Rows are points. Each copy is the shape, with its points in the same order, stretched, turned, moved and blurred by noise. Is it also mirrored, or only turned?
(in the rows, 128 means zero)

Shape (8 x 3)
[[ 98  74  85]
 [148 147 109]
 [143 140 188]
 [109 135  92]
 [195  85 157]
 [139 117 104]
 [139  97 171]
 [130 167 146]]
Copy 1 (8 x 3)
[[113  93  69]
 [137 160 119]
 [187 126 173]
 [144 142  79]
 [108 116 183]
 [126 143 106]
 [152  94 153]
 [179 159 132]]
Copy 1 is: mirrored
Copy 2 (8 x 3)
[[228 145 127]
 [147  93 112]
 [ 97 146 162]
 [179 125 104]
 [143  86 197]
 [175 103 133]
 [137 144 178]
 [115 123 118]]
Copy 2 is: mirrored
Copy 3 (8 x 3)
[[ 88  40  97]
 [110 127  98]
 [178 127 147]
 [ 76  94 110]
 [194  96  69]
 [109  91  90]
 [179  86 123]
 [120 141 144]]
Copy 3 is: only turned
Copy 4 (8 x 3)
[[130 132  41]
 [157 166 138]
 [144  92 167]
 [122 160  99]
 [203 109 124]
 [151 151 107]
 [153  83 119]
 [124 138 164]]
Copy 4 is: only turned

Shape (10 x 4)
[[123 145 113 167]
 [148 126 124 100]
 [119  18 162 177]
 [126 161 136 145]
 [106 131 118 101]
 [148 156 124 108]
 [229 115 157 134]
 [131 145 144 116]
 [115 159 120 108]
 [111 164 149 148]]
Copy 1 (10 x 4)
[[110 137 117 142]
 [157 146 137  97]
 [ 88  54 197  78]
 [110 154 122 119]
 [133 133 100  85]
 [154 164 126 110]
 [182 164 225 128]
 [134 154 137  90]
 [134 159  97 101]
 [ 93 161 116 108]]
Copy 1 is: only turned
Copy 2 (10 x 4)
[[134 156 107 140]
 [178  89 121 110]
 [ 77  45  77 163]
 [147 141 138 134]
 [154 109 118  83]
 [180 117 139 115]
 [197  61 143 198]
 [159 106 144 121]
 [162 131 131  93]
 [133 142 141 128]]
Copy 2 is: only turned
Copy 3 (10 x 4)
[[111 119 109 167]
 [103 141 137 106]
 [165   7 185 127]
 [126 142 104 152]
 [ 97 122  93 103]
 [105 166 119 117]
 [148 168 221 129]
 [129 145 108 117]
 [101 146  85 120]
 [140 141  83 149]]
Copy 3 is: mirrored

Shape (9 x 6)
[[ 93 143 121 143 188  86]
 [167 111 129 158 155 173]
 [ 78 151 119 148 173  81]
 [168 121 121 104 141 115]
 [155 114 160 146 103 150]
 [130  60  83 166 124 182]
 [ 97 172 143  84 192 109]
 [138 103 128 140 100 172]
 [121 201 117 124 146 106]]
Copy 1 (9 x 6)
[[ 68 109  85 148 176 102]
 [166 141 109 138 143 181]
 [ 62 109  89 155 161  92]
 [162 118 115  77 143 129]
 [157 131 119 115  78 166]
 [182  52 125 159 137 182]
 [ 59 153 133 107 171 118]
 [166 102 143 133  90 170]
 [102 172 125 131 146  72]]
Copy 1 is: mirrored
Copy 2 (9 x 6)
[[ 55 171  98  90 150  96]
 [132  99 106 126 205 120]
 [ 63 176  94  99 131  93]
 [135 102 146  89 143  82]
 [164 132 117 134 163 124]
 [152  92  61 120 152 176]
 [ 37 162 169  77 131  91]
 [167 116 114 138 141 162]
 [ 71 149 145 130 129  74]]
Copy 2 is: mirrored

Shape (11 x 6)
[[176 207 178 141 118 102]
 [167 155  72 204  90 169]
 [164 115  92  85 164  78]
 [162 169 174 144 141 141]
 [101 126 150 118 139 112]
 [161 109 130 162  85 136]
 [178 153 181 211 131 133]
 [141 171 161 129 161  95]
 [114  92 113 101 135 156]
 [113  82 133  93 162 147]
 [132 171 129 135 124  94]]
Copy 1 (11 x 6)
[[154 153 190  98  75  84]
 [118 110 158 225 118  71]
 [118  82 111  69 158  84]
 [141 162 177 119 126 113]
 [127 142 112 105 126 147]
 [142  90 164 165 123 130]
 [190 155 186 161 133 110]
 [150 160 141  84 120 101]
 [ 89 113 123 134 165 158]
 [ 93 125 118 107 182 161]
 [138 135 128 114  97  92]]
Copy 1 is: mirrored
Copy 2 (11 x 6)
[[164 115 178  38 175  97]
 [161  81  31  71 121 126]
 [189 182 132 167 158 100]
 [140 106 166  79 166 140]
 [ 94 152 148 113 143 118]
 [135  83  94 105 117  93]
 [121  51 130  71 192 109]
 [138 150 170  84 193 114]
 [122 148 117 153  98 155]
 [115 150 142 172 122 157]
 [146 150 132  77 161 100]]
Copy 2 is: mirrored

Shape (12 x 8)
[[ 79 161  33 108 139 123 113 124]
 [165 120 139  90 142 141 114 147]
 [ 59 143 110  94 142 120 115 135]
 [161 169 105  91  87 121 109 118]
 [142 121 149  88 146 128 103 127]
 [114 122 124  95 139 148 104  78]
 [136 126 157 102  65 123 127  72]
 [134 112 138 116 142 144 194  80]
 [129 170  84  96 136 112 150  82]
 [138 110 157 205 133 133 171  82]
 [115 122 150 135 142 188 103 186]
 [150 221 158  95 103 138 141  95]]
Copy 1 (12 x 8)
[[ 76 179  85 120 163  66  84 147]
 [150 132 137  72 150 159 121 141]
 [ 73 147 123 101 168  96 131 101]
 [128 200 135  88 109 119 109 155]
 [147 136 142  74 149 136 130 103]
 [140 136 103  90 115 118 111  85]
 [131 148 133  82  50 124 144 108]
 [146 114  77 109  96 133 191 129]
 [128 192  94 114 121  85 140 141]
 [142  93 108 180  76 143 187 119]
 [ 89 110 136 111 177 198 107 113]
 [132 231 129 112 101 146 171 119]]
Copy 1 is: only turned
Copy 2 (12 x 8)
[[131 189  54  97 114 171 162 119]
 [135  98 151  80 163 162 119 177]
 [ 81 157 110  75 106 129 135 137]
 [168 112 137  71 107 197 134 141]
 [118 124 162  71 151 155 107 163]
 [120 172 178  97 124 169 121 145]
 [162 132 198  83  68 143 132 149]
 [172 158 176 110 137  90 176 158]
 [178 169 131  72 120 147 163 107]
 [178 117 161 175 108  65 145 122]
 [ 66  78 123 121 156 146 140 169]
 [150  84 180  60 113 164 166  77]]
Copy 2 is: mirrored
Copy 3 (12 x 8)
[[115 154  61 117 232 138 113 105]
 [184  96 141 117 131 157 151 156]
 [100 135 129  92 177 131 113 137]
 [198 123  98 104 149 115 115  72]
 [162  76 145 112 143 142 138 144]
 [122  60 150 121 178 158 114  95]
 [137  75 136 107 106 138  87  48]
 [108 102 160 190 128 170 165  89]
 [139 127 111 147 186 114 157  60]
 [104  81 136 238 103 129 105 132]
 [161 132 152 123 140 174  81 211]
 [191 151 195 134 142  96 125  49]]
Copy 3 is: only turned

Shape (13 x 9)
[[116 179 137 124  92 141 186 149  88]
 [129 118 169 180  90 131 141 152  86]
 [139 168 120 121  99  96 171 183 108]
 [150 202  56 112 121 128 105 142 107]
 [132 162  86 119  95 129 142 129 155]
 [186  88 122 106 153 209 162 175 172]
 [151 154 116 141 180 154 122  87 152]
 [129 151 187 133  92 133 101  88  72]
 [128 118 117  95 175 132  95  87 126]
 [172 104 157  99 168 185  77 111 172]
 [150 107 144 130 107 143 109  74  74]
 [ 81 195  80 133 107 103 147 111 141]
 [ 87 166 116 141  89 140 141 163  77]]
Copy 1 (13 x 9)
[[150 147 121 103 121 164 185 159 112]
 [ 95 130 161 162  94 174 177 147  75]
 [158 170 111 113 151 130 169 111  84]
 [195 145  51 138 100 126  95 148 110]
 [177 141 104 136  95 134 132  97 145]
 [180  72 175 152 160 152 128  97 164]
 [168 118 125 183  91  93 104 152 176]
 [110 124 159 111  29 133 119 182  81]
 [112  94 121 140  86  67  86 135 151]
 [143  78 181 157  90 110  54 128 164]
 [123  76 148 131  27 116 129 161  86]
 [146 180  66 132  85 125 137 116 156]
 [101 143  83 114 110 169 159 155  90]]
Copy 1 is: mirrored
Copy 2 (13 x 9)
[[176 198 122 142 126 145 135 130  79]
 [163 137 128 176 125 133 102  86  76]
 [202 153  88 121 138 107 127 131  73]
 [133 174  23 115 143 124 104 171 130]
 [146 174  89  90 137 117 129 122 132]
 [170 107 122  97 169 225 163  95 154]
 [ 94 133 106 148 162 140 161 140 172]
 [121 154 162 169  87 142  72 125 135]
 [ 75  99 119 125 120 156 131 151 156]
 [108  95 147 119 157 189 117 130 206]
 [102 133 139 160  67 156 101 112 147]
 [112 198  85 107 147  78 144 137  95]
 [145 187  95 134 133 138  93 126  56]]
Copy 2 is: mirrored
Copy 3 (13 x 9)
[[127 146  71 105 101 188 198 136 122]
 [151 104 110 150 107 174 176 114  82]
 [158 108  64 102  87 158 166 172 127]
 [152 182  40 100 100 119  98 138 134]
 [135 140  89 117  96 118 136 136 177]
 [172 162 167 163 137 221 104 160 197]
 [165 154 104 121 179 139 104  87 165]
 [120 155 127 118 137 137 184  93  42]
 [114 138 127 120 200 116  91 121 118]
 [154 161 198 127 176 158  80 109 137]
 [126 164 121 168 157 126 159 108  81]
 [109 117  49  85 109  95 143 110 166]
 [ 94 133  65 109  93 172 156 122  99]]
Copy 3 is: mirrored

Shape (16 x 11)
[[139 150 168  89 175 121 169 102 131 130 100]
 [189  91  93 168 112 119 108 154 149 144 188]
 [138 102  84 143  72 130 110 139 159 122 186]
 [115  77 129 226  95 125 147 156 125 123 195]
 [150 134  96 103 179 167 142 116  84 115 118]
 [140  57  82 110  84 126 148 163 129 165 173]
 [ 96 103 131 175 106 134  87 165 201 127 124]
 [135 140 139 123 129 163 121 120  82 116 146]
 [114 178 161 104 158 148 134 116  90 181 140]
 [110 166  92 104 111 115 135 176 143 129 102]
 [ 71  50 112 153 164 101 117 164 148 136 156]
 [110 138 182  55 147 121 157 126  88 100 113]
 [ 86 167 136 120 141 188 132 140 206 116 154]
 [147 136 173  77 176 168  78 118  86 116 112]
 [100 128  80 118 128  95  61 108 177 104 156]
 [130  57  73 187  43 136 147 118 148 166 151]]
Copy 1 (16 x 11)
[[135 154 154  93 165  98  91 115  86 123 149]
 [182 123 112 136 114 148 136 188 186 148 199]
 [141 110 110 135  74 146 141 171 170  95 202]
 [234 110 108 148 127 203 169 174 150 106 150]
 [146 138  68  88 133  95 103 116 124 128 129]
 [159  72 110  99  78 139 158 192 129 154 209]
 [112  91 143 149 153 152 146 170 182  76 166]
 [148 142  88 119 111 146  86 140 111  92 137]
 [114 181 131  76 121 167  92 115 109 132 140]
 [ 83 151 132 108 113  96 153 172 117  96 171]
 [145  71 109 154 163 167 171 141 131 137 184]
 [124 142 128 105 137 103  67 146  37  97 162]
 [109 119 129  67 151 160 133 132 149  37 191]
 [ 96 146  97 120 145 121  30 132 121 113 145]
 [ 84 121 120 182 104 124 120 105 177  88 201]
 [177  59 135 133  62 162 181 158 179 124 149]]
Copy 1 is: only turned
Copy 2 (16 x 11)
[[100 142 139 126 145 126 188 128 149  88 117]
 [132  98  99 105 120  79  86 205  87 134 168]
 [150  85 105 125 105 115  78 167 122 138 151]
 [160  88 112 189 140 101  82 200  43 120 153]
 [140 137  92  99 141  88 174 112 118 108  69]
 [ 98  64 122 130  76 113 113 192 107 133 102]
 [141  95 122 145 115  98  79 140  88  73 186]
 [164 126 135 119 152 118 141 125 109 132 100]
 [ 97 165 133 119 150 134 133 124 101 141 126]
 [120 140 101 160  92 145  85 130 166  95 112]
 [ 89  51 126 169 153  70 113 167  84  75 113]
 [128 128 178 136 152 145 163 112 179  92  68]
 [137 125  97 108 151 190 102 119 108  68 167]
 [156 146 173  65 169  90 155  97 125 106  98]
 [118  73 101 128 149  86  79  98 145 126 154]
 [135  54  90 157  52  84 114 182  75 161 152]]
Copy 2 is: mirrored
Copy 3 (16 x 11)
[[149  97 144  91 102 165 145 116 118 164  84]
 [154 111 134 204 143  87 120 185 130 104 101]
 [142 130 143 163 149  98 139 183 136  69 136]
 [ 95 130 182 210 171 115 126 134 137  88 120]
 [159  85 122 130 103 168  98 124  77 110 115]
 [107  88 159 164 104  82 127 183 115  97 162]
 [113 146 106 162 148 117 138 145 208 104 130]
 [163 117 164 126 117 155  94 127 112  94 108]
 [177 123 163  90 124 143  94 107 112 164 125]
 [106 147 100  85 129 131 111 171 118 119 130]
 [ 87  77 119 159 145  79 129 100 161 101 147]
 [127  86 174  54  89 156 116 120 124 116  88]
 [155 118 127 111 182 174 145 154 177 127 152]
 [192  87 140  99  82 152  78 109 150 109  85]
 [163 129  87 114 159  81 149 128 152  67 123]
 [106 152 159 213 109 105 163 157 119  88 167]]
Copy 3 is: only turned
Copy 4 (16 x 11)
[[109 155 104 131 166 141 126  94 126  79  66]
 [136  71 175 129 138 123 128 143  75 143 235]
 [130  83 143  95 103 147 121 144 108 167 197]
 [121 114 185 169  80 194 133 192 130 143 229]
 [152 111  69 151 169 162 148  92  87 108 118]
 [122  63 146 132 105 106 182 160 129 157 177]
 [145  83 170  95 148 165  83 182 165 150 155]
 [155 140 111 119 127 181 140 125  71 131 113]
 [109 184  98 120 176 155 164 135  72 140  80]
 [144 120  60 102 139 101 105 158 141 140 107]
 [ 88  41 163 180 123 158 117 195 153 118 152]
 [120 142 100 109 102 143 127 127 109  75  20]
 [117 150 100  48 180 193 138 155 147 131 132]
 [168 110 124  92 169 164 122 114  43 101  47]
 [ 97  60 115 103 134 156  51 122  99 151 133]
 [140  92 163 160 108 160 150 131 177 196 215]]
Copy 4 is: only turned

Shape (17 x 12)
[[120 107 107 108 100 119 125 100 104 150 146  66]
 [ 83 119 101 138 171 192 131  97 118 165 134 143]
 [ 92  70 179 125 114 219 149 163 109  99 136 168]
 [113  89 114 136 113 132 163  97 221  87 115 164]
 [113 116 100  73 128 111 162 152 123 136 176 130]
 [ 90 129  94 140 146 104 136 117 131 150 172 160]
 [ 90 134 102 135 116  94 148  82 151  37 143 173]
 [168 130 148 117 111 133 159 158 116 111 175 133]
 [112 124 229 147 105 107 150 175 104 164 150  72]
 [122 142 115 141 123 122 137 101 124 107 177  49]
 [145 146 112  72 169 119 117 112 123 162  35 120]
 [132  83  97 140 134 112 154 100 145 140  33 167]
 [ 83 123 180 109 115 146  78 149 223 166 101 168]
 [225  64 167  88 103 157 135 169 100 161 110 145]
 [ 95 119 106 156 211  98  91 158 119 111 173 135]
 [107 141  83 142 111 100 126 161 126 141 172 154]
 [ 95 121 101  97 127 109 131  90 131 169 181 164]]
Copy 1 (17 x 12)
[[134 103 135 124 139 148 115 106 135 122 143  68]
 [112 100 123 149 115 184 156  93 200 118  81 102]
 [117 110 138 182  26 154 142 114 127 141  61  92]
 [ 96  63 162 110  55  96 102  68 181 104 107 140]
 [121 108  97  86  87 124 158  90 126 114 127  86]
 [ 93  91 101 115 131 108 170  85 160  96  95 113]
 [ 94 111 166 126  78  86 140  40 142  51 113 126]
 [126 152 118 122  74 102 134 127 132 134 126 101]
 [ 58 125 132 128 136 143 116 195 104 149  98  92]
 [108 152 138 122 125 138  90 102 156  95 131  58]
 [149 102 159  81 139 206 134 105 160 144 128 170]
 [139  32 181 107 128 130 155 117 173 110  97 177]
 [ 65  76 105 133  87 164  77  78 146 172  88 177]
 [185 112 136 123  79 114 143 153 119 219 123 122]
 [116 143 106  87 147 108 155  80 142 117  31  96]
 [113 100  78 121 122 100 144  97 138  83 109 124]
 [ 92  81  98 118 122 112 177  64 150 124 129 101]]
Copy 1 is: mirrored
Copy 2 (17 x 12)
[[ 91 124 137 114  94 117 140 107 115 189 145  72]
 [123 198 149 197 128 171 141  97 125 162 134 149]
 [108 148 129 161 158 196 216 183 107  86 136 105]
 [101  81 151 157 142 179  88 128 178  58 130 104]
 [ 97  94  86 159 119 153 173  99 137 122 174 126]
 [120 123 128 191 102 134 140 106 138 146 137 186]
 [ 81  93 126 173  99 128  69 140 125  59 145 153]
 [140 119 103 179 101 103 179 150 109 109 159  88]
 [109 109 170 133 143  58 230 141 117 169 129  83]
 [ 97 131 150 174 108  74 110 126 100 167 164  77]
 [125 170 103  83 153 120 133  45 144 129 136 126]
 [127 128 140 107 123 164 101  76 138  92  79 113]
 [124 135 111 104 180 163 169 153 240 121 126 170]
 [186 117  93  89 118 147 223 127 102 118 143  54]
 [158 129 100 198 161 107 113 124  78 159 149 199]
 [122 117  74 179  98 118 144 132 147 156 120 173]
 [110 111 128 157  91 155 146 103 165 150 162 178]]
Copy 2 is: only turned

Shape (16 x 12)
[[174 152 125  86 124 101 131 119 125 107 158 161]
 [161 111 122 132 133 136  87 121 125 108 125 179]
 [141  72 143 152 156 164 192 108 134 142 105 150]
 [153 114 173 108 130 160 134 153 102 111 131 117]
 [106 118 157 170 137 160 160 139 118 101 120 156]
 [139 104 122 101  99 115 133 122 123  73 104 187]
 [116 132 123 142 113 158 124  90 164  91 139 145]
 [ 91  75 154 145 110 111 133 155  70 119 135 151]
 [144 134 177 116 112 149 130  54 136  98 131 142]
 [206 186 114 113  86 130 104 142  85  78 146 127]
 [165 139 209 133 141 118 134 136 132 125 133 127]
 [137 135 124  60 144 145 141  82 145 134  86 167]
 [163 150 105 110 113 123 165  94 166 134  75 115]
 [168  99 160 107 173 115 145 160 131 127 117 120]
 [170 104  80  58 187 158  75  99 126  51 123 119]
 [114  85 149  80  87 169 153 127 136 121 119 122]]
Copy 1 (16 x 12)
[[114 123 139 145 166 117 141 182 112 121  99  92]
 [ 81 120 109 166 116 124 150 170 167  68 103 122]
 [150  86 106 118  73 117 155 101 120  82 200 128]
 [124 155 135 111 141 145 123 147 128  69 173 105]
 [147 122  88 127 120 124 174 100 171  63 151 113]
 [145  86 112 156 136 116 141 151 140  50  85 132]
 [125 105 130 177 141 156 176 128 151 119 125 117]
 [156 155  67 116  93 135 139  91 128  26  93  99]
 [133 110 146 138 138 182 187 162 106 109 140 122]
 [ 58 148 180 115 211 116 147 166 135  82  78  95]
 [138 167 140  88 128 135 156 182 152 103 147 121]
 [125  55 110 145 140 165 121 163 100 138 163 141]
 [123  83 169 111 142 128 125 134 115 155 135 171]
 [131 164 132 120 116  96 102 170 143  88 175 143]
 [ 57 151 136 249 177 117  99 194 128  74 188 170]
 [162 101 143 131 121 183 107 113  95  89 169  98]]
Copy 1 is: only turned
Copy 2 (16 x 12)
[[128 135 154 162 116 116 154 157 151  36 151 164]
 [174 130 141 175 139 162 155 144 161  95 104 138]
 [122  60  75 134 110 169 162 107 119 109  40  62]
 [ 97  98 156 117 116 157 185 137 143 125 104 114]
 [137 128 106 143 109 150 148 142 133 170  78  68]
 [134 164 123 202  93 180 155 143 120  81  91 152]
 [132 139  84 138 140  89 140 155 129 146  84 139]
 [111 176 161 162 146 207 132 111 135 146 110  78]
 [ 95 142 116 134 139  82 209 135 131  87  68 115]
 [152 143 222 111 121 108 150 208 155  76 127 194]
 [126 114 141 118 120 119 220 121 128  87 142  84]
 [105  72 120 197  80 110 171 100 141  59  64 145]
 [133  65 112 127  81  89 152 111  91  68  67 165]
 [128  73 115 123  83 175 180  95 150  80 131 118]
 [125 101  98 130  71 151 143 128 239  91  84 227]
 [ 57  97 113 145 126 153 170 125  97 131  71 137]]
Copy 2 is: only turned
Copy 3 (16 x 12)
[[123 128 164 109 125 160  69 121 163 181  87  91]
 [114 130 150  92 116 189 145 115 134 142 115  92]
 [133 124  85 169 167 177 105 126  63 139 126 145]
 [137 117 112 130 128 139 154 163 136 169 115 185]
 [103 125  73 150 138 151 150 151 142 129 140 124]
 [110 139 167 131 141 217 104 154 127 157 168  99]
 [127  98 148 165 133 131 156 135 119 109 130  51]
 [153 166  94 131 163 182 180 116 154 158 151 165]
 [104 100 154 133 178 118 149 140 127 150 127  85]
 [125 163 145  73 121 144 118 208 199 168  93 109]
 [ 77 138 134 112 138 122 135 116 161 150  82 173]
 [110  92 153 121 134 137  79 132  60 167 166  67]
 [115 157 161 133 131 130  67 157  58 113 150 105]
 [131 134 134 119 122 167  86 108 110 142 104 201]
 [213  43 193  96 137 185 101 148 120 129 163 109]
 [160 107 140 187 136 135 156 160  66 171 153 155]]
Copy 3 is: mirrored
Copy 4 (16 x 12)
[[ 69 172 160 206 126 113 137 127 138 139  94 134]
 [123 141 148 156 107  98 176 113 186 147 119 136]
 [160  70  71 138 154 150 145 120 156 166  69 148]
 [106 122 126 127 138 109 144 135 157 108 125  85]
 [150 115  81 121 128 172 133  94 156 130 144 124]
 [102 164 127 165 149 118 118 106 166 195 135 137]
 [136 100  97 148 100 132 163  76 109 159 151 131]
 [ 93 167  91  83 136 139 116 163 188 126 157 167]
 [ 68  90 114 177 142 134 196  73 126 142 154 122]
 [ 82 218 166 160 137  58 175  86 129  96 118  91]
 [ 85  94 181 151 144 147 136 121 154  65 134 111]
 [125 121 105 233 173 148 177 131 121 202  97 108]
 [157 114 133 177 186 129 157 104  70 169  82 118]
 [119 106 173 131 134 129 119 167 161 124  74 104]
 [104 148 142 145  76  72 229 133 147 241  71  59]
 [125 100  79 139 155  97 109 139 121 168 138 112]]
Copy 4 is: mirrored
